Each row is a point. Before rounding, the points of a table are all equally far from one centre. They may lie mostly on one side of it. Where is the centre, to within rounding?

Points:
[[ -4  54  -2]
 [-12  54  26]
 [  9  23  52]
 [ 11  38  39]
 [ 33   6  -6]
 [ -4  17  60]
 [ 10  41  36]
 [ 25  36   6]
 [ -1  52  26]]
Centre: [-17   4  10]

Points, 11 rows:
[[  6  -5   8  -9 -14  -4  36  25]
 [ -5  10 -10  17 -14 -19  51  29]
 [ 10  -3  28  21 -15  -7  42  31]
 [  0  -9   8  17 -16 -21  51   9]
 [  3  14   1  35 -27  -2  60  22]
 [-11   2  20   4 -27 -17  32  16]
 [ 16   4   2  46 -37  -8  20  12]
 [-11   0 -22  20 -15   0  34  40]
 [ -1 -19  -4  11 -30  12  39   0]
 [ 16  -3 -11  -1   1  -5  32  -6]
 [ -1  -8  19   1  -1   7  51   8]]
Centre: [  0   9   2  23 -10   6  26  12]

Points (19 x 12):
[[-24  31  15  -8  11   7  14 -25  13 -21  -4 -16]
 [-58  12   6 -35  11  27  37 -15   2  22   5 -15]
 [-42  14  -3 -41   4  10  38 -38  15  15 -11 -27]
 [ -4 -38  -4  -9  19   3  53 -36   0  35  -3 -29]
 [-44   4 -39  -2  10  15  38 -40 -14  -1 -12 -37]
 [-33   9 -10 -44  21  -2  18 -25  11  15 -27 -35]
 [-20  20  -9  14  23  21  60 -19  -4   4 -10   2]
 [-20  29 -22  -6  45   4  36 -32 -12  10 -16   3]
 [-29  11  -6 -28  10   7  47  19   0  15 -14 -21]
 [-19 -18 -20 -39  39  30  54 -16  23  12 -15  14]
 [-36   7  -8 -28  16 -20  29 -38  11 -12 -19   1]
 [-40  23 -18  -2   1   8  51 -22 -13  26 -19 -21]
 [-52  14 -19   1   4  -4  16 -34   5 -16 -12  19]
 [-27  -1 -40 -39  48  17  29 -41 -27   2 -13 -22]
 [ -8  11 -31  -7  39  -8  37 -16   2   3   1 -24]
 [-20  41 -16 -37  17  11  27 -21  18   0  18   5]
 [-26  -1 -29 -24  16  -7  50 -23  28   5 -17   9]
 [-31  20   8 -13  41  18  28 -26  12  26 -16 -13]
 [-51  23 -25 -11  21  38  22 -53 -18   2 -28  -5]]
Centre: [ -5 -12 -16 -20  -3  28   8 -23 -14  10  -5   3]

Points:
[[ 28   3  49   2 -60   0  23  -4  -1  22   3   5  -6  -8 -23  -6  32  19]
 [ 12 -26  -4  -5 -28  -7  12  21  16  14 -33  13   7  52 -20 -13  20  23]
 [ 22  -6  15 -23 -32 -24  22 -14   3  39 -17  46   4  16 -15 -21  31  27]
 [ 33   8  -4  14 -55  -6   9  -2  -2  27 -18   3  -9  26 -15  10  26 -12]
 [ 33  -4  18   3 -16  -5  13  -4  14  32 -40  21  -9  52 -38   1  30  16]
 [ 26   6   1 -10 -25   5  20  16 -36  22 -15 -10  19  28  -8  15  31  37]
 [ 19  27  16  40 -18  -6  24 -29  -8  17 -11  51 -11  29 -17  24  11  27]
 [ 12  14 -11  -5 -26 -27   5 -14  -1  -1 -36  39 -16  19 -18   6  36  16]
 [ 44 -11 -15  23 -20   7  34  14  -3  34  -2  26 -23  28 -15  16  37  12]
 [ 10  -6  35   7 -43 -22  11  11  -2  12 -17  14 -15  50 -47 -10  23  29]
 [ 36 -27  36  15 -31   9  14 -22   5  31 -15  17 -27   0   0  33  41  17]
 [ 25  16  10  16 -42 -13  28  -9  -6  22 -43  24 -17  33 -19  -9  13  16]
 [ 12 -13  44 -18  -5 -13  26  10  11  16 -29  32  17   9 -29   9  23  27]
 [ -9  -1  -2 -12 -46 -14  26   9  -9  18 -12  19 -11  40  -9  -3  33   1]
 [ 25   6  17 -12 -34 -18   5  -1   8  25  -1  11 -16  46 -23  17  43  34]
 [ 17 -14  28  17 -55 -32   7 -12 -15  -1 -35  36  -8  22 -11  -3  35   2]
 [ 33  -8  16  13 -48 -17  11  -1  15  16  -8  36  -8  41 -25   7   8  33]
 [ 15  -9  30  13 -49 -18  33  14  17  23 -16  14   7  44 -18  10  26  30]
 [ 31  15  34  21 -21 -11  34  12  -6  25 -27  31  -4  12  -8 -45  11  26]
 [ 24  13  14  16 -37 -33  41 -24 -12  23 -14  27  18  20  11   8  30   6]
 [ 12  -4  30  16 -38 -14  48 -32   0  37 -25  18   8  36 -19   8  54   3]
 [ 34  27  11  10 -26  -7  14  -1  -5  26 -13  -8 -14  33 -49   1  42   0]]
Centre: [  1 -13  11  31  -8  -1   3 -13  -8  21  -4  10   6   9 -17 -10  34  25]
